Each row is a point. The points of each table are mixes of a few directions, plus a little noise. How many directions does each table use, and how many do they share? Where both have some left over, give the other angles between the two spaces (their principal angles), to ten degrees, smallest first.

First (7 x 3):
[[ 88 -84 -43]
 [-42  41  21]
 [ 24 -23 -12]
 [ -3   2   1]
 [-30  28  15]
 [-18  17   9]
 [-18  18   9]]
Second (6 x 3):
[[-58  44  28]
 [  0   1   0]
 [ 43  17 -19]
 [-31 -88  11]
 [ 55  11 -26]
 [-10  14   4]]
Directions: first 1, second 2, shared 1

First (9 x 6):
[[-37  -1  22  10  28 -12]
 [ 35  15 -24 -75  10   3]
 [ -7 -44  11  58   8  -2]
 [ 49  22 -24 -46 -44  17]
 [-24 -22  21  33  17  -7]
 [ 13  74 -59 -14 -35   4]
 [ -1  -5  60 -30 -38  13]
 [-12 -24 -12  20  48 -13]
 [-15 -16   4  44   5  -4]]
Second (8 x 6):
[[-40   1 -23 -19  19   1]
 [-73   2 -42 -34  35   2]
 [-37   1 -21 -17  18   1]
 [ 37  -1  21  17 -18  -1]
 [-43   1 -25 -20  21   1]
 [ 64  -2  37  30 -31  -2]
 [ 95  -2  55  45 -46  -2]
 [ -4   0  -2  -2   2   0]]
Directions: first 4, second 1, shared 0; angles 40

First (10 x 9):
[[ 10 -44 -47  -6  -3 -30 -51  -8  -8]
 [ -4  20  21   2   1  13  23   4   4]
 [-10  40  42   4   3  26  46   7   7]
 [ -5  23  25   3   1  15  27   4   4]
 [  8 -32 -35  -4  -2 -21 -38  -5  -6]
 [  3 -11 -10  -1   0  -6 -12  -2  -2]
 [-20  82  87  10   5  55  95  15  14]
 [ 10 -39 -41  -5  -3 -26 -45  -7  -7]
 [ -1   3   4   1   0   2   4   0   1]
 [ 10 -43 -46  -6  -3 -29 -50  -8  -8]]
Second (8 x 9):
[[  5 -51  35   0  23  10 -10  12  26]
 [-45  33 -35  20  30  14 -20   8 -19]
 [ 29  54 -19 -17 -36 -36  13 -12   0]
 [ 17  37 -13  -3 -52 -34  14  -6  -4]
 [  6 -15   8 -15  47  24  -5  -6   5]
 [-29  -3 -23   9  12  41  12 -17 -47]
 [-15 -17  20  35 -58 -44 -16  37  31]
 [ 32 -38  27 -29  34  25  11 -17   8]]
Directions: first 1, second 4, shared 0; angles 80

First (8 x 11):
[[ -3 -25 -28  17   2  27  17 -34  63  10 -28]
 [ 13 -16 -17  34  38  17  -1 -52 -15   6   7]
 [  7  16  10 -29   8 -20 -10  22 -45   1  22]
 [  7 -13 -25 -10  19  11   9 -23  18  16  -6]
 [ -2  11  19   9  -7 -10  -9  14 -26 -11  10]
 [-22  -1  11   5 -49   5  10  28  61 -11 -30]
 [  4  -9 -13   5  12   8   4 -19   9   6  -3]
 [ -4  36  42 -31 -23 -39 -20  64 -63 -17  27]]
Second (8 x 11):
[[ -7  10  54 -33  95 -30 -48  11  43  49  14]
 [ -1   0   3  -2   5  -1  -2   0   3   3   1]
 [  3  -4 -22  14 -40  12  20  -5 -17 -21  -6]
 [  0  -1  -7   5 -13   4   6  -2  -6  -7  -2]
 [  3  -5 -26  15 -45  14  22  -5 -21 -23  -6]
 [  3  -5 -28  17 -49  15  24  -6 -22 -25  -7]
 [ -5   8  42 -25  74 -24 -36   9  34  38  11]
 [  2  -3 -16  10 -28   9  14  -3 -13 -15  -4]]
Directions: first 3, second 1, shared 0; angles 70

First (10 x 14):
[[ 21  46 -39   7  17 -15 -33   0  29 -39 -12  29   9 -26]
 [ 32  18 -32   6  12 -16 -21  14  -3 -29 -16  -4  -2 -19]
 [ -4  15 -22  70  64   0 -18  -1  47 -57  31  46 -10  51]
 [  3 -28  29 -24 -25 -19  34  10 -40  41  24 -45 -20  -9]
 [  2 -61  51 -34 -46 -17  57  17 -71  75  26 -82 -31  -5]
 [-12  35 -27  45  58  11 -31 -12  54 -67  11  68  11  36]
 [  0  12 -19  47 -16  15 -23 -11  62  25 -23  14   0  -4]
 [-21  59  -7 -32  -1  -4 -18 -29  43 -17   9  60  28 -29]
 [-14 -20  26 -44 -27  12  18  -4 -34  25 -12 -17  10  -7]
 [ -6 -76  41 -42 -38  32  34  16 -86  44 -39 -68   2  14]]
Second (8 x 14):
[[-11  33   2  29  18 -33  20  -7   0  15  37 -51 -20 -23]
 [ 23 -35  -7 -33 -53 -38   6   4  14  61  36   1 -31 -11]
 [ 29 -37 -57 -43 -34 -22 -40   1  32  12   1  47 -13   9]
 [ -6  55  31  26  74  -2   9   5  10 -95  49  77  16  23]
 [  1   1 -32 -23   0 -24  -7  -4 -23   7  -4 -46  -9 -20]
 [-16  -1   6 -40  52   6   7   5 -66 -72   3   1  18  24]
 [-38 -38  23  91 -16  85   1 -12  33  53 -74 -39  12  40]
 [ 19  21  34  -6 -40  25   3  10   1  18 -48  10  26 -44]]
Directions: first 5, second 6, shared 4; angles 60

First (11 x 18):
[[-24 -23 -26 -20   9 -11   0   8  52  -8 -20  11  37 -10 -25 -47 -10   3]
 [ 11   9   8  11  -5  10   4  -4 -28   9   9  -3 -19   3  14  14   1   2]
 [  5  -7  -6  -8  -5  -6  -5  -2   6  -3 -19  -5  17 -10 -12   2   1  -9]
 [-46   0   6 -13  35 -22  -4  19  69 -26  35  21   5  24  -9 -28   2  10]
 [ -1  12   5  21   1  26  18   0 -34  18  30   9 -39  11  28  -9  -7  21]
 [ -3 -22 -29 -11  -7   4   6   0  15   7 -32   3  29 -20 -16 -38 -13   2]
 [ 51  37  45  33 -23  16  -6 -18 -95  14  21 -25 -55  11  38  92  20 -12]
 [ 34   2   2   5 -23   7  -4 -14 -43  11 -26 -19   1 -15   2  34   4 -14]
 [ 10  11  30 -13   3 -37 -33  -2  19 -31  -3 -18  14   8 -16  65  26 -31]
 [-36   6   9  -2  29 -10   1  15  43 -16  40  18 -10  25   4 -21   1  14]
 [ -1 -27 -44  -3 -13  24  22  -2  -4  25 -35   8  21 -27  -8 -63 -25  15]]
Second (8 x 18):
[[-54 -31 -12  -2 -23  43  -3  -2  10  46   6   7  11 -16 -26 -15 -13   3]
 [ 13  13 -19   7  -1  18  16  -3 -14  12  -8  -6   1  -6  17  -6  -7  -3]
 [ 43  56  12 -13   5 -37  -7 -14 -40 -21  -6 -24 -11   5  34  67  19 -11]
 [ 52 -39  -6  43  23   4  33  21   9 -32  -8  25 -21  13   7 -94 -16  21]
 [  5   8   5   1  18 -12 -11   9  48 -28   1  -9  23  11 -11  24  14 -34]
 [-30 -33  33 -16 -19 -24 -20  -5 -30   9  13  18 -28  -2 -19  -7  -2  41]
 [ 20  12 -19  22 -13  47  13  -6 -18  26 -11 -18   7 -10  11  19  -2 -28]
 [-50  13   5 -43  12 -41 -22   1  36 -12  12   5  17   5 -12  15   7  10]]
Directions: first 3, second 5, shared 2; angles 70
